Rows are points. A path goes straight from each point to the next, and from the last back to the first. The post is the endless flat space through its rows: a point in 2 columns, a line in 3, a plane in 4, and so on, so that a path can go around it. Count how often the path circles the post. Going back the other way cancels.

Post (2 x 3):
[[ 2.7 -1.3  6.7]
 [ 2.9 -1.5 -2.3]]
Path (17 x 3):
[[ 0.0 -0.9  5.5]
 [-1.3  3.0 -0.9]
 [ 0.6 -2.1 -0.1]
 [ 2.7 -4.4  1.1]
 [ 0.4 -1.8  3.7]
 [ 0.4  0.9 -1.5]
 [ 0.0  4.7 -1.7]
 [-2.4 -1.3  3.6]
 [ 3.2 -4.1  0.3]
 [ 6.1 -3.1 -0.9]
 [ 7.7  0.7 -0.7]
 [ 3.5  0.7  8.2]
 [ 5.5 -0.6  5.3]
 [ 3.5 -3.7  3.5]
 [ 0.7 -3.4 -1.2]
 [ 2.9 -3.2  2.5]
 [-0.8 -5.4  1.1]]
Times around: 0

Post (5 x 6):
[[ 3.2  2.0  4.6 -4.6 -0.1  0.5]
 [ 4.0  2.5  1.6 -3.6 -4.4 -0.2]
 [-3.9 -6.6  6.7  2.6 -0.1 -4.9]
 [ 0.9  3.3  1.7  2.6 -2.6  3.1]
 [-3.6 -3.1  1.1  1.4  0.8 -1.9]]
Path (9 x 6):
[[-4.3  0.6  3.1 -3.5 -1.1 -2.3]
 [ 3.0  3.2  5.1 -0.9 -7.1  3.1]
 [-1.5 -0.3  1.3 -0.5  3.9  4.6]
 [ 2.4 -0.5  6.0 -0.1  3.6  0.7]
 [ 0.5  1.1 -0.4  3.4  4.0  1.0]
 [ 0.4 -1.1 -2.1  0.0  3.0  5.2]
 [-4.0 -9.1 -0.2 -1.9 -4.1 -3.6]
 [-2.9  0.1  5.6  0.2 -2.2  3.3]
 [-1.7  0.3  4.9 -2.0 -0.1 -3.9]]
Times around: 0

Post (8 x 9):
[[ 0.3 -0.3  2.6  1.4 -0.2 -4.2 -0.7  0.3  2.1]
 [ 2.0 -1.7 -2.0  1.6 -4.4 -2.6 -7.5  1.4  3.8]
 [ 2.7 -3.1  0.3  5.2 -8.5 -4.2 -1.7  0.1 -0.5]
 [-0.6  3.1 -2.3 -1.8  4.0  2.3  1.4 -0.1 -3.6]
 [ 2.1 -2.9  2.3 -0.3 -3.1  0.8 -4.4 -3.9  0.3]
 [-2.8  7.3  2.2  0.3  3.2  6.5  2.4  1.5 -2.0]
 [ 2.1 -0.7 -3.0  0.3 -5.0 -2.0 -1.9 -3.4  6.0]
 [-4.9  2.7 -1.0  3.0  7.2  6.8  2.1 -1.6 -1.3]]
Path (15 x 9):
[[-3.1  1.8 -5.5  3.8  0.2  2.7  1.1 -3.6 -2.8]
 [-2.8  3.9 -2.6  2.6 -3.9  1.6 -2.5  1.3  5.6]
 [-4.4  5.4 -0.7  3.6 -0.8  5.1  9.2 -2.6 -1.1]
 [-3.6  9.3  1.9 -1.1  1.5  5.3  3.1 -0.3 -2.7]
 [ 2.7  0.4  0.9  4.0 -5.6 -2.3 -2.2 -2.0  1.4]
 [ 0.8 -0.5 -1.5  5.3  2.1  2.9 -2.1 -2.8 -3.1]
 [ 0.2  2.0  0.9  1.7 -1.3  2.8 -5.0 -0.7 -0.9]
 [-5.2  2.5  2.7 -0.4 -3.4  2.7  0.2 -6.7  4.5]
 [-4.0 -4.3 -1.8 -0.1  3.8 -2.0  4.9 -0.1 -2.8]
 [ 0.5 -5.2 -0.4 -1.7 -0.5  0.7  1.5 -5.5  4.9]
 [ 1.2  1.9  2.9  5.5 -3.2  4.4  0.5  1.8 -0.2]
 [ 1.7  3.1  2.6  1.2  2.1 -1.0  3.2 -0.7 -3.7]
 [ 0.8 -6.5 -1.0  6.0  4.5  1.5  1.0 -1.7  0.5]
 [-1.3 -5.2 -1.1  0.6 -1.7 -0.8  0.2 -2.8  6.6]
 [-0.6 -1.6 -1.1  2.0 -6.9 -2.3  0.1 -1.5  1.1]]
Times around: 0
